Each point is reached from the start by the listed moves, each made once or not at all, plus a little noise. Is the number of moves made odd or even? Then give how often each move was made.

Moves:
(1): [ 32.9  -4.0 -12.1 -14.1   6.7]
(2): [ 11.4  40.1 -16.0   1.0 -16.6]
Start: [-2.9 -5.3 -6.9  2.2 -7.4]
Points:
[ 29.3  -9.5 -17.8 -12.0  -0.6] => odd (1, 0)
[ 41.4  30.8 -35.1  -9.9 -17.2] => even (1, 1)
[-4.1 -5.1 -7.0  2.3 -8.6] => even (0, 0)

Moves:
(1): [ 23.3 -10.0 -18.4  -8.1  -6.8  12.5  -7.3  11.5  -0.4   0.3   9.5]
(2): [  6.7  32.2   4.1   5.4 -10.9   3.1 -10.4   2.8   0.0 -16.1 -12.0]
(3): [ 6.9  0.3 29.9 -4.4  7.6  4.9  6.6 13.6  4.3  6.4  0.1]
(4): [ -2.9  -2.7   2.8  28.7 -13.3   9.8  11.4  -7.2  -6.1  17.3  -0.3]
(5): [  2.3   6.3 -10.4   5.0  25.7  12.7  -8.5   3.1  -0.5   7.7 -18.1]
(6): [-28.0  -5.0   3.9  -8.3 -11.6  23.8  -9.7   8.9 -12.4 -10.1   3.5]
(7): [  3.3  16.0  -3.6  -9.5   0.8  -3.1  20.7  -4.3 -15.1  -3.9   5.6]
(8): [-15.5   7.9  -1.4   3.8   0.3  -8.3  -3.9  28.9   4.9   6.5  13.4]
Start: [ 28.4   0.5  -1.8  14.1  10.6  -6.8 -17.3   2.7   2.4  -7.4 -14.1]
Points:
[ 17.3   8.1  11.2  16.5 -12.5  33.6   2.3  57.5 -19.9  10.7  15.7] => even (1, 0, 1, 1, 0, 1, 1, 1)
[ 30.0  25.0 -21.0   6.2   4.0  49.3 -54.9  28.0  -9.7 -24.9 -32.8] => even (1, 1, 0, 0, 1, 1, 0, 0)
[ 35.9   3.1  24.9  11.1  17.5  -0.4 -11.1  14.8   6.2  -0.8 -12.2] => odd (0, 0, 1, 0, 0, 0, 0, 0)
[ 26.0 -15.2  13.5  23.5 -11.3  44.3 -16.2  32.2 -12.3   5.2  -1.3] => even (1, 0, 1, 1, 0, 1, 0, 0)
[ 38.6  51.9  -9.8  44.3  12.0  12.4  -5.9  -4.6 -18.2  -2.0 -39.0] => even (0, 1, 0, 1, 1, 0, 1, 0)
[ 36.4   6.3  17.9  45.0  29.7  19.3  -6.1  14.9  -0.1  25.1 -33.3] => odd (0, 0, 1, 1, 1, 0, 0, 0)

Moves:
(1): [ 24.3 -33.9  -8.4  -5.3  13.1  29.2   3.3  -5.2   8.1  -1.4   1.9   3.0
  -1.7  -8.3   4.9]
(2): [ 14.9  16.3 -20.0   0.7 -13.3   8.8   9.1   4.9  -3.6   3.0   6.4 -11.2
   3.0 -11.1  -3.4]
(3): [ 10.4   9.2  10.4  -4.6   1.4  -4.1   5.8 -13.1   0.7   6.6 -12.6 -20.8
   3.9 -15.0  -1.6]
(4): [ 13.7 -21.6  -3.4  10.9 -28.1  -6.5  -7.7  11.1 -23.4  18.4   8.0  -0.8
  -8.7 -21.4  -5.2]
(5): [  3.9   7.9   7.8  13.0  22.6  -4.2  -3.2   2.2  -1.7 -32.4  -3.1  13.5
 -25.5 -16.0  -8.9]
(6): [ -2.6   5.3  12.6 -14.9  -8.9  33.5  16.5 -27.9  -5.6   7.9  -0.9  -1.7
 -11.6  11.5 -11.1]
(7): [-16.4 -25.1  -8.6 -21.1   3.1   4.4   2.6  -7.5  -4.7  -4.8  14.4   1.8
  -7.3 -21.9  17.5]
(8): [  3.9  -7.0  16.0 -21.3  -1.5   2.9  10.8  28.9  -7.8  -9.0   2.0  -7.4
  13.0  -5.0  -3.3]
(9): [-24.8 -26.5   5.9  32.2 -30.0  -2.3  18.4 -14.5  17.9  -6.5  -0.7 -20.5
   9.3  -6.7   4.3]
(10): [-25.3  12.6  -5.4  -8.5  24.5   9.0  -4.7   5.6   3.3  26.5  -5.4  12.0
  -4.7  -1.1 -20.1]
(11): [ -0.3   2.1  -6.8  -3.1 -11.7 -11.2 -21.0  -4.7  -2.6   2.8  16.6 -10.5
   8.9  -4.0 -25.1]
(12): [  2.4  -8.3  35.1  -5.3  -6.0   3.4  26.7 -14.3   9.7   8.4   0.6  31.3
  10.9 -38.9 -11.2]
(13): [-12.0   8.7   5.1   3.8  -1.6   5.8  -0.9   0.0 -26.2   2.8  -6.3  -0.1
  35.0   7.8   0.5]
(14): [ 11.4  12.0   6.4   1.1  27.4  -6.7  27.7   3.8  -5.5   2.8  14.0 -13.7
   1.8  20.6   0.6]
Start: [ -0.2  -3.8  -9.3  -1.3 -13.4 -17.0   2.0  10.4 -17.7   1.5  16.3   3.5
   5.3   6.5  -5.8]
Points:
[-12.9 -49.7 -20.6   2.8 -40.2  46.7  26.4 -42.5 -36.0 -27.7  44.8 -22.7
  15.0 -42.0 -27.0] => even (1, 1, 0, 0, 1, 1, 1, 0, 1, 0, 1, 0, 1, 0)
[ 12.5 -46.7 -26.4  -3.5  -3.7  14.6  -7.4  21.7 -30.0  45.1  21.1  18.0
 -10.8 -24.0 -25.4] => odd (1, 0, 0, 1, 0, 0, 0, 0, 0, 1, 0, 0, 0, 0)
[ 26.2  11.9 -24.2   6.6 -67.3 -24.3 -13.0   8.6 -72.6  34.7  28.2 -38.9
  47.1 -37.4 -39.5] => odd (0, 1, 1, 1, 0, 0, 0, 0, 0, 0, 1, 0, 1, 0)

Moves:
(1): [17.1 -1.3 10.5 -5.1 -0.1 -2.7  4.0 -5.9 -2.9 -4.7 -2.1 -5.7 -3.7 -0.7
 -7.5  0.3  2.7 -7.0 -0.8  1.4 -6.8  7.5  9.6 -3.4 -1.5 -0.9 -1.3]
(2): [ 1.4 12.0  5.7  2.4  2.7  0.4  2.8  4.9  9.0  9.5 -8.1 -2.3  8.1  1.1
  0.3 -1.3 -1.7 -1.2 -3.5 -1.0 -5.7  0.6  5.7 -5.4 -8.9 -5.0 -3.4]
(3): [ -8.5 -15.4  15.8   3.0 -13.4  -5.5  -4.9   3.6  13.2   4.9   3.8   3.5
  -1.0 -10.9  14.5 -11.8   1.1  -2.5 -13.1   1.7   4.9   8.3  -3.3  -1.0
  -2.1   0.9   2.7]
(4): [  8.1   0.5   2.6  23.3  -0.2   1.2   1.8  -1.4   6.0 -10.4   8.9   3.6
   0.0  -8.8  -2.6  12.2  -3.8   6.9   2.7   3.4  -5.4  -2.3   6.7  -8.7
  -1.4   2.2   4.5]
(5): [ -0.8  -1.8  12.4   4.9  21.2   6.1  -2.0   0.8  -4.0   4.6   9.0  -8.3
   7.2 -16.2  -0.5  -0.3  -1.9  -7.2   9.7  -8.4   8.0   1.5  -1.4   1.4
   8.2   3.1   4.8]
(6): [  3.7  -2.4  11.2  -5.1   6.4  32.1  -2.3  -2.3  -2.6   2.7  -7.4   1.4
  -0.6  -1.8   0.7  -0.5 -10.9   0.5   8.4   9.1   2.5   6.7   7.1   6.8
  -9.6  -4.9  -2.3]
(7): [ -3.3  -9.2   1.8  -1.8   2.7   4.1  14.0  -0.1  -1.2  -3.5 -14.3   9.7
  -2.2 -11.6  -2.5  -1.5   7.3   0.4   5.8  -7.6  -7.1  -8.6  -3.0  -3.3
   1.8  -2.2  -2.9]
(8): [  8.1   2.4  -0.3  -1.1   8.6 -11.9   9.1  29.8  -2.4  -0.2   4.1  -1.3
  -2.2  12.7   3.9  15.4  -9.8  -2.1   0.5  -3.6  -1.6 -14.8 -12.7   0.9
 -15.7   7.9   0.2]
(9): [ -8.7  -7.2   6.2  -5.2  -2.3   1.0 -10.2   3.0  36.4  -5.7   1.9  -4.9
  -4.7   8.9 -10.7  -1.1  -6.7   1.3  -3.5  -9.9  -2.4   0.8  13.5   3.7
   7.0 -10.8  -0.9]
(10): [ 10.6  -9.2   1.5  14.7   8.0  -9.6  -6.6   1.9   1.5  23.8 -14.7   2.5
  -2.1   8.3  -9.4  12.2   0.9  -5.3  -2.8 -13.4   9.4  -0.5   3.4   2.6
  -5.8   1.8   1.0]
(11): [ -6.9   1.9   3.8   6.4   0.2  -0.3  16.7  -4.3   6.6   6.8  12.9  -0.4
  -9.7  15.5  -3.9   1.0  -1.0  -5.9  -5.0 -12.0 -10.1  -1.1  -5.0  12.4
   2.9 -12.0  -6.0]
(12): [ -0.7   0.1  -0.4   5.3   0.7   3.0  -5.7   1.6  10.8   1.4   9.9  13.6
  -1.8  -4.8  -4.6   3.1   6.8 -10.5  -6.1  -2.1  12.3 -10.4   8.3  -8.8
  -6.7   0.8  -1.3]
(13): [  4.0  -7.8   5.8  -5.0 -10.3   3.1  12.6   7.2  -9.6   1.3   9.6   6.3
  18.4   3.9  -5.6  -9.2   6.0   6.5   7.5  -0.6   9.9  -5.1  12.1  10.0
   5.6   5.6  -0.1]
(14): [-1.8  4.1 15.3  6.9  5.0 -1.0  9.3 -1.0  3.1 -8.9 -7.0  1.5  2.4 23.6
  8.5  1.1  3.1 -5.6  7.1 -5.0 -1.5  0.0 -5.6  0.5 -2.9  1.7 -2.8]
(15): [ 8.0 -5.7 -9.2  0.4 -3.4 -1.3  9.2  0.9  5.5  5.0 -2.3 -1.6 -2.7  0.4
 20.7  0.8 11.4 -5.9  4.5 -4.9 -1.7  6.2 -3.7  8.9  5.6  5.4  2.8]
(16): [  2.3   1.2   8.7  -1.8   3.9   0.1  -4.3   2.7   1.6   1.5  -0.5   1.4
   3.9  -4.1  -1.6  20.5   0.8   0.7 -12.8   6.4  -3.0  -3.6  10.8   7.3
   0.0  11.4   2.0]
(17): [  1.5   0.4   4.8  -1.1  -1.6  11.7  -4.8   0.4   5.5   6.4  -3.4  -2.2
 -13.6  -1.0   0.8  -6.6  12.6   6.4  -0.4  -3.6  -6.0  -6.5   2.6  -4.3
   6.7   3.5  -2.3]
(18): [  6.8  -1.8   3.4 -16.1  10.8  -7.5   8.4 -12.2   2.5   0.6  -3.7  12.3
  -7.5  -4.1  10.1   8.4  -7.8  20.7   5.0 -11.7  -2.3  -5.5   2.6  -2.7
   6.3 -12.1  -0.9]
(19): [ -6.0  -2.5  14.7   2.7  -3.5 -13.2  -9.2   2.6  10.6  -5.0   0.3  -0.2
  -2.4   1.0  -5.8   8.2   8.5  -2.5  22.1  19.3 -15.1   9.5   1.5  12.7
  -0.7  -6.3  -3.2]
(20): [  1.9   1.7  -4.8   0.1  10.8  -1.5  10.3  -7.2   2.0  -4.2  -1.9  -0.6
  -1.6  -0.8   0.4 -10.8  -8.7  -4.3  -0.9  14.3  -0.3  -5.2   3.9   4.3
   5.5   5.9  -3.6]
(21): [ -6.5   5.1   3.3   1.0 -13.6   0.7  11.9   2.5   4.9   2.3  -0.5  -4.5
  -2.9   9.7  -2.4   6.8   3.7  -2.1   6.3   3.4  16.2   4.0  -3.6   3.1
   9.7  -5.5 -11.4]
(22): [-10.0  -6.2  -3.2  -1.0   4.2   0.3  10.6   8.0  -6.9   7.7   9.9   5.3
   2.9   6.1  -9.5   6.8   5.5   5.1  -5.0  13.1   0.5  18.4  -4.7  -6.0
   0.6   6.1   2.1]
(23): [ -4.0   9.4   7.4   6.9   3.3  -2.0  -1.5   5.7  -4.3  -7.4  -3.5  -7.6
 -17.0   0.7   2.6  -6.3   5.1   4.5  -0.2   2.5  -0.4   0.7  24.8   7.3
 -10.4  -0.9   3.5]
(24): [  3.9  12.6   1.7  -2.4   5.8 -10.7   7.8  14.3   1.4 -18.1  -2.7  13.1
   7.2   5.7  -6.0  -6.0   3.4   5.7  -1.1   6.5   2.2  10.8  -9.5  20.0
   6.0  -6.8   1.0]
Start: [  4.4  -4.7   4.5   6.2  -6.1  10.5 -13.7 -10.4   1.3   6.0  -3.1   1.1
  17.0  -6.3  15.1   0.3  -7.5   7.8 -16.9  19.8  11.4 -24.9   5.7  -3.8
   4.0   8.3   8.3]
Points:
[-10.9  -4.4  40.1  16.6  38.2   4.9  31.5  25.5  20.2  28.1   6.5   1.8
   3.1   1.6  -1.3  10.7   4.1  -3.3   9.3  31.3 -26.3 -30.1  -7.1   7.9
   5.2   7.5  -6.4] => odd (0, 1, 0, 0, 1, 0, 1, 1, 0, 0, 1, 0, 0, 0, 0, 0, 1, 0, 1, 1, 0, 1, 0, 0)
[  3.5   3.5  53.3  31.9   6.1 -27.9  62.1  37.3  35.0 -10.1  17.9  27.2
 -10.2  39.3  49.6  49.2   2.3  28.7 -28.4  18.9  10.6  -4.3   1.3  39.3
   2.3   6.4   6.0] => even (0, 0, 1, 1, 0, 0, 0, 1, 0, 0, 1, 0, 0, 1, 1, 1, 0, 1, 0, 0, 1, 1, 1, 1)
[ 33.8  -4.1  84.4  18.2  53.8  17.3  21.2   1.8  41.1  39.4 -13.8  29.6
   2.4  21.0   6.6  47.9  26.1  -4.6   1.6  12.3  -5.7   8.6  26.9  37.7
   4.5  -6.6  -2.9] => odd (1, 1, 0, 0, 1, 1, 0, 0, 0, 1, 1, 1, 0, 1, 1, 1, 1, 1, 1, 0, 0, 1, 0, 1)
[  5.1 -22.7  94.9  12.7  22.5  36.7  67.1  48.8  57.7  -4.3  11.4  21.5
  -4.6  28.4  14.4   2.6  21.9 -13.9 -16.3  21.1  27.0 -14.4  45.3  58.1
  14.0  16.0  -7.9] => odd (1, 0, 1, 0, 1, 1, 1, 1, 1, 0, 1, 1, 1, 1, 1, 1, 1, 0, 0, 1, 1, 1, 1, 1)
[ 26.5  12.6  57.8  20.5  11.3 -21.1  21.4  14.2  41.7  21.7 -30.8  25.0
 -17.4  41.5  12.2  26.5  46.5   9.0   9.7  24.2  13.2  10.1  35.6  22.7
   1.3 -10.8 -10.7] => odd (1, 1, 0, 0, 0, 0, 0, 0, 0, 1, 0, 1, 0, 1, 1, 0, 1, 1, 1, 0, 1, 1, 1, 1)
[ 30.1  -7.5  48.4  42.3  13.6  45.1   2.7   4.2  68.1  32.2 -17.7   1.7
 -20.7   8.5  -6.3  37.0   9.7  -2.6 -31.2  36.6  21.8  -8.9  89.8   3.0
  -6.6  16.0  -2.7] => even (1, 1, 0, 1, 0, 1, 0, 0, 1, 1, 0, 1, 0, 0, 1, 1, 1, 0, 0, 1, 1, 1, 1, 0)
[  8.3 -12.8  62.2  28.7  37.5  43.2  29.6   3.3  74.2  20.2 -24.3  22.3
  -4.5  25.7   4.0  20.4  11.0 -23.8  -8.3  -7.3  31.0 -29.8  22.4  49.9
  31.5  -0.7 -14.4] => even (0, 0, 0, 0, 1, 1, 1, 0, 1, 1, 1, 1, 0, 1, 1, 1, 1, 0, 0, 1, 1, 0, 0, 1)
[  1.2 -15.2  32.9  10.1  -3.1  58.9  16.8   8.2   7.9  31.4  23.1  16.9
  -3.4   7.7  14.7  11.6  28.6   9.1 -25.9  26.5  16.3 -20.9  58.5  29.8
  -3.2  22.7   6.4] => odd (0, 0, 0, 0, 0, 1, 0, 0, 0, 0, 1, 1, 1, 0, 1, 1, 1, 0, 0, 0, 0, 1, 1, 0)
[ 15.6  12.6  56.8  10.6  25.2   9.3  23.7  24.3  37.9 -10.7  -4.1  29.0
 -30.3  41.7  42.3  19.3  15.2  13.5  18.6  14.7 -11.7 -28.3  17.2  49.6
 -13.8 -15.1  -3.9] => odd (0, 0, 0, 0, 0, 1, 0, 1, 0, 0, 1, 1, 0, 1, 1, 0, 1, 1, 1, 0, 0, 0, 1, 1)
[ 42.6  17.2  28.9  26.5  44.1 -10.0  37.9  32.3  20.1 -12.5  16.3  28.1
  24.4 -15.7  34.3   4.4  -9.9  20.7   0.7  14.7  25.7 -47.5  41.8  24.8
   0.7  16.6  15.4] => odd (0, 1, 0, 1, 1, 0, 0, 1, 0, 0, 0, 1, 1, 0, 1, 0, 0, 1, 0, 1, 0, 0, 1, 1)
[ 32.3 -30.6  84.1   4.4  27.4  27.7  -5.1 -10.4  49.9  35.2  -7.6  -5.4
 -16.6   2.6   2.6  29.9  10.4  14.0  15.0  -5.7  -6.4 -13.5  81.4  59.5
  16.3  -6.9   6.5] => odd (1, 0, 0, 0, 1, 1, 0, 0, 1, 1, 1, 0, 1, 0, 1, 1, 1, 1, 1, 0, 0, 0, 1, 0)
